Rows are points. To make a cloud, some directions were put in groups of two or more. Within a group, all points are equally far from the middle, so they leave a hole (a ring in 2 directions, a hollow ball in 3). The other directions are filled evenly. Then the cloud was stretched, turned, moved and blurred a little. Count the holes, and give their numbers of directions, smallest first.

Cloud, 15 rows:
0: +0.01 -0.44
1: +0.30 -0.23
2: +0.06 -0.51
3: -0.18 +0.16
4: +0.09 -0.54
5: -0.14 +0.26
6: +0.06 -0.32
7: +0.19 -0.16
8: +0.03 +0.46
9: -0.07 -0.26
10: +0.38 -0.14
11: +0.03 -0.48
12: +0.03 +0.22
13: +0.20 -0.04
14: +0.03 -0.46
Holes: 0

Cloud:
0: +0.27 +0.07 +0.13
1: +0.43 +0.35 -0.17
2: -0.30 -0.22 +0.02
3: -0.27 +0.29 +0.30
4: -0.36 -0.12 +0.12
5: -0.10 +0.43 +0.23
6: +0.11 -0.08 +0.38
7: -0.27 -0.07 +0.37
8: +0.04 +0.26 +0.06
9: -0.51 -0.09 +0.11
10: +0.49 -0.14 -0.08
11: -0.10 -0.50 +0.02
12: +0.05 -0.23 +0.37
13: -0.26 +0.45 +0.30
14: -0.05 +0.32 -0.25
15: +0.00 -0.33 +0.47
16: +0.11 +0.02 -0.03
17: +0.24 +0.05 -0.07
18: -0.32 +0.41 +0.33
19: -0.13 +0.23 +0.52
20: -0.01 +0.41 +0.24
21: +0.38 -0.39 -0.03
Holes: 0

Cloud:
0: -0.27 -0.06 +0.31
1: -0.02 +0.06 -0.44
2: -0.24 +0.28 -0.10
3: +0.08 +0.41 -0.13
4: +0.13 -0.48 +0.28
5: -0.14 +0.36 -0.14
6: -0.10 -0.47 +0.02
7: -0.09 +0.18 -0.37
8: +0.19 +0.38 +0.05
9: +0.22 -0.43 -0.21
10: +0.42 -0.36 +0.24
11: +0.13 -0.24 +0.46
12: -0.32 -0.01 +0.23
13: -0.22 +0.18 -0.28
14: +0.14 +0.40 -0.12
15: +0.35 -0.25 +0.37
16: +0.51 +0.08 -0.18
17: -0.16 +0.11 -0.37
18: -0.17 +0.17 +0.30
Holes: 1 (3)

Cloud (31 x 4):
0: -0.27 -0.08 -0.37 +0.13
1: +0.03 -0.34 +0.24 -0.17
2: -0.37 +0.11 -0.29 +0.05
3: -0.28 -0.20 -0.21 -0.07
4: +0.10 -0.30 +0.14 -0.32
5: -0.08 +0.59 +0.42 -0.07
6: -0.41 +0.02 -0.12 -0.06
7: +0.39 -0.31 +0.08 +0.22
8: -0.34 +0.01 -0.32 +0.07
9: -0.18 +0.38 -0.31 +0.33
10: +0.23 +0.09 +0.33 -0.35
11: +0.07 -0.33 +0.25 +0.15
12: -0.13 +0.52 +0.30 +0.31
13: -0.33 +0.04 +0.29 +0.11
14: +0.20 -0.06 +0.12 -0.41
15: +0.17 +0.26 +0.29 -0.37
16: -0.45 +0.26 +0.03 -0.08
17: -0.18 -0.19 +0.27 +0.09
18: -0.16 +0.27 +0.09 +0.49
19: +0.37 -0.02 +0.37 -0.08
20: +0.14 -0.27 +0.18 -0.34
21: -0.39 +0.35 -0.15 -0.03
22: -0.11 -0.29 +0.25 -0.05
23: -0.14 -0.21 -0.41 +0.23
24: +0.00 +0.52 -0.22 +0.29
25: -0.12 +0.55 +0.36 +0.23
26: +0.02 +0.52 -0.07 +0.41
27: -0.42 +0.07 -0.11 -0.06
28: +0.27 +0.41 +0.38 +0.06
29: +0.13 +0.54 +0.39 +0.13
30: +0.11 -0.31 +0.21 -0.29
Holes: 2 (2, 2)

Cloud (48 x 6):
0: -0.13 +0.13 -0.19 +0.12 +0.22 +0.29
1: +0.31 -0.15 -0.14 +0.03 +0.31 +0.16
2: +0.13 +0.04 +0.16 -0.26 -0.53 +0.04
3: -0.13 +0.01 -0.04 +0.49 -0.06 +0.09
4: +0.17 +0.29 -0.11 +0.18 +0.05 +0.50
5: -0.25 -0.10 +0.22 -0.13 -0.04 +0.09
6: -0.43 -0.18 -0.31 -0.22 +0.14 -0.30
7: +0.38 +0.05 -0.20 +0.14 -0.43 -0.04
8: -0.13 -0.32 -0.60 -0.01 +0.41 -0.16
9: -0.30 -0.25 +0.05 -0.13 +0.25 -0.01
10: -0.37 -0.19 -0.49 +0.07 +0.08 +0.56
11: -0.15 +0.16 -0.24 +0.39 +0.32 -0.15
12: +0.55 -0.29 -0.34 -0.23 +0.04 +0.04
13: -0.17 -0.20 +0.21 +0.29 +0.25 -0.05
14: +0.06 +0.14 +0.60 +0.02 +0.11 -0.15
15: +0.38 +0.09 -0.03 +0.59 -0.06 -0.07
16: -0.20 -0.09 -0.70 +0.20 +0.39 +0.26
17: -0.01 +0.05 -0.11 +0.04 +0.36 -0.09
18: -0.43 -0.23 -0.25 -0.19 +0.35 -0.36
19: +0.11 -0.11 -0.12 -0.35 -0.03 -0.29
20: -0.19 +0.03 -0.12 +0.27 -0.02 +0.35
21: -0.04 +0.10 +0.10 -0.16 +0.16 +0.23
22: -0.54 -0.02 -0.29 +0.13 +0.13 +0.04
23: -0.61 +0.08 -0.42 -0.09 +0.24 +0.43
24: -0.22 -0.03 -0.25 -0.15 -0.11 +0.33
25: -0.31 -0.02 +0.08 -0.10 -0.13 -0.31
26: -0.10 +0.19 -0.20 -0.18 +0.00 +0.13
27: +0.38 -0.22 -0.31 +0.25 -0.25 -0.44
28: +0.44 -0.27 +0.11 -0.02 -0.03 +0.40
29: +0.10 -0.31 -0.19 +0.43 -0.25 +0.31
30: +0.01 +0.37 -0.16 +0.40 -0.04 -0.26
31: -0.19 -0.12 -0.51 +0.16 +0.44 +0.25
32: -0.12 -0.11 -0.05 +0.20 +0.52 +0.38
33: -0.36 -0.28 -0.30 -0.12 -0.04 +0.05
34: +0.33 -0.41 -0.11 -0.53 -0.25 +0.24
35: +0.15 +0.27 -0.07 +0.55 -0.08 -0.17
36: +0.31 -0.26 -0.72 +0.21 +0.13 +0.19
37: +0.21 -0.60 -0.51 -0.22 +0.20 -0.03
38: -0.27 +0.28 -0.01 +0.32 -0.26 -0.19
39: +0.34 +0.02 -0.02 +0.25 +0.39 -0.52
40: +0.42 -0.18 -0.10 +0.04 -0.20 -0.28
41: -0.12 -0.09 -0.24 +0.15 +0.32 -0.36
42: +0.22 +0.03 -0.14 +0.15 -0.73 -0.08
43: +0.08 +0.37 +0.01 +0.25 -0.02 -0.21
44: +0.39 -0.17 +0.40 +0.08 -0.20 -0.02
45: -0.37 -0.28 -0.31 +0.06 +0.00 -0.39
46: +0.52 +0.18 +0.09 +0.55 -0.27 -0.21
47: +0.48 -0.52 +0.27 +0.29 -0.10 -0.04
Holes: 0

Cloud:
0: -0.12 -0.17 -0.22 -0.46 -0.32 -0.06
1: -0.12 +0.23 +0.10 -0.28 -0.19 +0.04
2: -0.19 -0.56 -0.22 -0.37 -0.19 -0.29
3: +0.29 -0.10 -0.30 -0.18 -0.58 +0.36
4: +0.44 +0.26 -0.21 -0.17 -0.49 +0.26
5: -0.37 +0.01 +0.15 +0.10 +0.14 +0.41
6: -0.32 +0.31 -0.15 -0.06 -0.63 +0.17
7: +0.27 +0.01 -0.18 +0.44 -0.45 -0.07
8: +0.20 +0.15 -0.20 -0.44 -0.02 +0.26
9: +0.37 +0.15 -0.04 +0.38 -0.27 -0.25
10: -0.28 +0.18 -0.16 -0.48 +0.15 +0.15
11: +0.38 -0.21 +0.11 +0.02 +0.43 -0.23
12: +0.18 -0.31 +0.27 -0.17 -0.43 -0.15
13: -0.37 -0.05 -0.34 +0.34 -0.11 -0.10
14: -0.31 +0.00 -0.48 -0.08 -0.26 +0.11
15: -0.31 -0.20 -0.17 -0.34 -0.35 +0.22
16: -0.06 +0.01 -0.36 +0.09 +0.00 -0.32
17: +0.43 -0.54 -0.08 -0.11 -0.25 +0.03
18: -0.26 -0.12 -0.21 -0.45 +0.11 +0.05
19: +0.13 -0.24 -0.25 -0.36 -0.35 -0.16
20: -0.32 +0.45 +0.05 -0.15 +0.03 -0.15
21: +0.35 +0.00 +0.09 -0.32 -0.37 +0.11
22: +0.43 -0.42 -0.18 +0.18 +0.17 -0.09
23: +0.37 -0.27 -0.09 -0.06 -0.12 +0.06
24: -0.18 -0.14 -0.39 +0.03 -0.37 +0.02
25: -0.03 -0.18 -0.38 +0.26 +0.36 -0.58
26: +0.15 +0.22 -0.05 -0.34 -0.47 +0.39
27: +0.37 -0.42 -0.05 -0.01 -0.46 +0.14
28: -0.37 +0.08 -0.26 -0.32 +0.15 +0.51
29: +0.08 -0.16 +0.10 +0.06 -0.03 -0.48
30: -0.14 -0.15 -0.26 -0.14 -0.48 -0.38
31: -0.41 +0.46 -0.14 -0.27 -0.21 +0.18
32: -0.07 +0.33 -0.48 +0.09 -0.61 -0.18
33: +0.59 +0.11 -0.11 +0.07 +0.16 -0.52
34: -0.20 +0.01 -0.29 +0.17 +0.34 -0.41
35: -0.25 -0.29 -0.31 +0.07 +0.12 -0.45
36: -0.32 -0.14 -0.21 -0.03 -0.03 +0.47
37: -0.30 +0.37 -0.48 +0.12 -0.67 -0.31
38: -0.31 +0.02 -0.53 +0.19 -0.21 +0.34
39: -0.10 +0.11 +0.22 +0.04 +0.27 +0.34
40: -0.17 -0.60 +0.10 +0.21 -0.07 +0.25
41: -0.39 -0.01 -0.08 +0.08 -0.44 +0.11
42: -0.04 +0.19 -0.16 -0.16 +0.24 +0.47
43: -0.02 +0.65 -0.13 -0.12 -0.06 -0.13
44: +0.02 -0.14 -0.05 -0.23 +0.08 -0.40
45: -0.15 -0.29 +0.17 +0.12 +0.07 +0.34
46: +0.27 -0.04 -0.36 -0.08 +0.22 -0.12
47: +0.38 +0.18 -0.11 -0.11 +0.24 +0.45
48: +0.30 +0.11 +0.12 +0.25 -0.41 -0.23
49: -0.30 -0.02 -0.31 -0.10 -0.13 +0.59
50: +0.09 -0.20 -0.16 -0.20 +0.00 +0.25
51: +0.49 -0.06 +0.07 -0.22 +0.30 +0.11
52: +0.37 -0.10 +0.35 +0.30 -0.07 +0.20
53: +0.11 -0.07 +0.00 -0.16 +0.06 +0.09
54: +0.50 -0.13 -0.05 -0.34 +0.03 +0.22
55: -0.11 +0.11 -0.15 -0.23 +0.06 +0.06
Holes: 0
